Each row is a point. The points of each table are mixes of a few directions, plus a little noise. Count the directions of each table, and those that both share. Where both have some left over, give the other angles between the two spaces (their principal angles), to ten degrees, smallest first.

First, 6 rows:
[[ 40 -20  60]
 [  4  -9  -8]
 [-10  -3 -32]
 [-19  15 -18]
 [  7 -12  -6]
 [-25  29   3]]
Second:
[[  9   4   6]
 [ 41 -42 -35]
 [ 12   1   4]
 [-33  16   9]
 [-29  20  15]]
Directions: first 2, second 2, shared 1; angles 40

First:
[[ -3  -1  -6  -1   5   4  -8   4]
 [ -7  -2 -23  -8  26  17 -36  14]
 [ 13   3  36  11 -40 -25  56 -22]
 [-11  -3 -33 -11  35  21 -49  18]
 [ 12   3  38  13 -41 -26  60 -21]
 [-11  -1 -34 -11  35  22 -49  19]
 [  5   1  21   6 -21 -15  31 -12]]
Second:
[[ 14   1   2  -1  39  18 -26  19]
 [-19   2 -49 -17  13  -4  16 -53]
 [ 30   2  51  16   0  -1   8  29]
 [  5   1  16   4 -10  -5  11   2]
 [-46  -9 -32  -5 -59  -4 -29  19]
 [ 31   2  34  10  33  13 -14  31]
 [-16   1 -25  -9 -16 -16  35 -49]]
Directions: first 1, second 3, shared 1

First (8 x 12):
[[-12  10  -3  -6   5  14  10  -6   5  15 -16   6]
 [-23  -3   5  -9  15   7  16  13 -24  46 -33  41]
 [-21   8 -12  17  -7 -12  -7   6  -4   7 -24  18]
 [  4  23 -37 -12  28  18  -3 -60  25 -14 -16  12]
 [ -4 -40  49  27 -11  -3  -8  20 -11 -17  27 -29]
 [ 22  11   2 -22 -21  -1  10  -6  20  -7  15 -24]
 [  3   3 -17  11   8   4 -14  22  -5 -13  16 -12]
 [ 31 -14  11  -8 -17 -24  -6  10  -4 -16  28 -13]]
Second:
[[  5  25 -24   8 -21 -11 -11   3  14 -15  -3  -9]
 [ -7   0  -9   1  -2 -20   0   1   9  -1   5  -2]
 [ -9 -22   5 -12  18 -20   9 -15   7   9  16   4]
 [-30  41 -18  28 -21  32  -2  26  19  -1 -23 -28]
 [ 16 -30  22 -25  29   2  10 -39  -3   2  12  12]
 [ 16 -27  39 -12  24  32   9 -10 -29  12  -2  17]
 [-10  28 -24  21 -27 -10 -11  30   6  -7  -8 -11]
 [ 43 -14  28 -20  15  33   0 -30 -24  -7  -5  18]
 [-25   1 -18  12 -13 -39  -4  34   4   8   7  -2]]
Directions: first 6, second 4, shared 3; angles 80

First, 9 rows:
[[  3   6   1  -3 -12   4  11  -1 -30  -2   0  -6  -1  -8   3  -6   3  13
  -15  -3]
 [ -2   0   4  -6   0   4   0   2  -2  -4   2  -3  -3   0  -2 -10   9   2
   -6   1]
 [ -8 -11   5  -1  20  -1 -21   4  50  -2   2   8  -1  13  -7  -1   4 -21
   20   7]
 [ 11  -2 -23  26   6 -19  -5 -10  22  18 -10  15  11   3   9  51 -45 -12
   35  -5]
 [  0   3   4  -5  -6   4   6   1 -18  -3   2  -5  -2  -4   0 -10   8   8
  -13  -1]
 [-11  -7  15 -14  11   9 -11   8  21 -10   7  -3  -6   7  -9 -28  26  -7
   -4   6]
 [  2   0  -5   6   1  -4  -2  -2   5   5  -2   4   2   1   2  12 -11  -3
    8  -1]
 [ -7  -3  11 -11   6   7  -5   5  10  -8   5  -3  -5   3  -6 -21  19  -3
   -5   3]
 [ 13  14 -11   6 -24  -3  25  -7 -60   7  -3  -8   3 -15  11  12 -15  24
  -19  -9]]
Second, 8 rows:
[[-20 -16  14  13  20   6  11 -16  24   4  14   4 -14  24 -15  -6  19  -3
   -2 -13]
 [-13  -5  19  -4  21  -6  -3 -13  19 -10  -2   2  -8  14 -22   4  12 -10
   -4   1]
 [ -1   0 -11  18 -13   4  12  -1  -8  11   7   0   5   4  10  -2  -6   8
   -5 -11]
 [-10  12  18  -1   9 -24  -7 -21   4 -20 -20   2   8  18 -31  24  -6 -13
  -21   5]
 [ 25   9 -11 -30 -10   3 -19  27 -17  -5 -11  -6   4 -37  20  -5  -9   1
   18  21]
 [ -2   4  -6  15 -11  -3   8  -6  -7   4   0   0   8   7   1   5  -8   4
  -10  -8]
 [ 18   7 -22  -2 -24   7   0  19 -22   9   0  -4   9 -22  27  -6 -14  10
    8   3]
 [  2 -11  -1  -8   7  14  -1  11   8   6  11   0 -12  -9  10 -15  11   3
   16   1]]
Directions: first 2, second 3, shared 0; angles 30, 80
